Each row of a before or after table is a point. The points were changed in one or more steps. Then noise was added and the rows were shuffled. The steps act on columns, c1 being the first. What was done? A step turns or swaps two columns, mirrors them in a line or flattens them onto one, adds a multiple of one to another, or multiplies or shifts one. Angles are multiples of 10 degrees, from the lower column toward the higher: turns from -170 to 170, lines from 10 to 170 but not 90. Use the fewest steps. Two steps may share a column if one is a turn and the other turns, adds or multiplies; they go together, in the order done. Otherwise the lowest column goes first.

Before:
[[-3.1  1.0]
 [-1.5 -1.1]
 [ 6.4 -6.3]
 [ 1.8 -2.9]
 [-6.2 -6.1]
 [-5.3 -5.1]
 [ 2.8  4.3]
 [-1.2  5.2]
 [-0.7  1.0]]
After:
[[  1.1  -1.7]
 [ -0.6  -0.7]
 [ -2.1 -11.2]
 [ -0.2  -5.1]
 [ -2.6 -12.2]
 [ -1.3  -4.9]
 [  2.5 -12.3]
 [  0.8  -8.9]
 [ -0.6  -7.1]]
Steps: multiply c1 by 0.4; shift c2 by -6.0

Before (9 x 4):
[[ 2.8 -6.8 -0.7  2.0]
 [ 0.9  0.5  2.5 -1.7]
 [-6.7  6.4  2.1  0.7]
 [ 2.9 -0.9  0.8  4.0]
 [ 4.7 -2.0  0.8  4.7]
 [-1.5 -1.5 10.4 -3.2]
 [ 6.3 -0.1  2.6 -0.6]
 [-1.4  4.6  2.4  0.2]
 [-1.6 -6.2 -1.3 -0.7]]
After:
[[ 6.6  5.5  0.3 -2.0]
 [ 1.6  3.6  0.7 -2.5]
 [ 1.6 -7.2  0.0  1.2]
 [-6.1 -1.1  1.8 -2.1]
 [-4.7 -3.0 -3.8 -3.2]
 [-3.0 -2.0 -3.1 -2.6]
 [ 1.5 -2.5  8.1 -7.6]
 [-2.6 -7.6 -2.0 -0.3]
 [-0.8 -0.6  2.7 -1.5]]
Steps: multiply c1 by -1; shift c2 by -1.0; mirror c3 and c4 in the line at 150 degrees

Before, 12 rows:
[[ 4.1 -3.4 -1.2  2.2  3.5 -4.2  1.8 -1.3]
 [-0.2  1.8 -1.7  2.6  1.0 -4.1  4.3 -6.8]
 [-0.2 -6.1 -0.6  0.5  4.9 -4.4  2.5  0.7]
 [-0.7  1.7  0.1  1.9  5.1  1.8 -2.7  1.2]
 [-0.3  1.7 -0.1  0.9 -2.4 -2.4 -2.4  0.6]
 [-0.3 -0.6 -1.8  2.2 -9.3 -1.4  0.6  3.0]
 [ 0.8  1.8  3.7  2.5  4.3  0.3  1.3 -0.8]
 [ 0.3  0.7  0.3 -3.7  3.7  0.8  0.7  1.9]
 [ 3.3 -5.8 -1.4 -0.1  1.1  3.0 -1.4  0.6]
 [ 3.1  0.2 -2.4  2.4  4.0 11.0  3.7  3.7]
 [ 0.6  1.4  6.7 -7.6  5.9 -4.0  4.3  2.2]
 [ 1.5  1.8 -2.3  1.0 -2.5 -4.4 -3.9  2.7]]
After:
[[ 0.0  1.9  1.0 -1.4  5.0 -2.5  4.4 -3.3]
 [-2.3  1.6  2.6  0.2 -2.7  2.1  3.5  6.1]
 [ 1.4  0.3  3.6 -0.9  3.8  5.3 -4.6 -9.4]
 [-4.4 -3.2  1.9 -1.3  3.6 -6.5 -8.1  1.3]
 [ 4.4  1.4 -9.5  3.4  6.1 -5.3 -1.7  1.9]
 [ 2.2  1.7 -2.0 -4.1  4.5 -4.4  0.6 -2.7]
 [ 0.7  0.4 -2.1  2.9  3.8 -1.3  0.0 -1.5]
 [ 0.2 -0.4  2.4 -0.9 -9.1  9.8 -1.1  7.2]
 [ 5.3  1.8  2.7 -1.3  0.9 -8.8 -0.7 -0.5]
 [-4.1 -6.2  1.0  0.0  4.8 -5.7 -8.3  1.5]
 [-8.8 -5.9  1.2  0.5  1.0  1.0 -8.4 -2.8]
 [ 0.0  1.4  1.0 -0.7 -2.2  1.3  3.9  3.7]]
Steps: add -1.5 times c2 to c1; turn c1 and c7 by -130 degrees; turn c3 and c4 by -150 degrees; add -1 times c5 to c8; turn c6 and c8 by -60 degrees
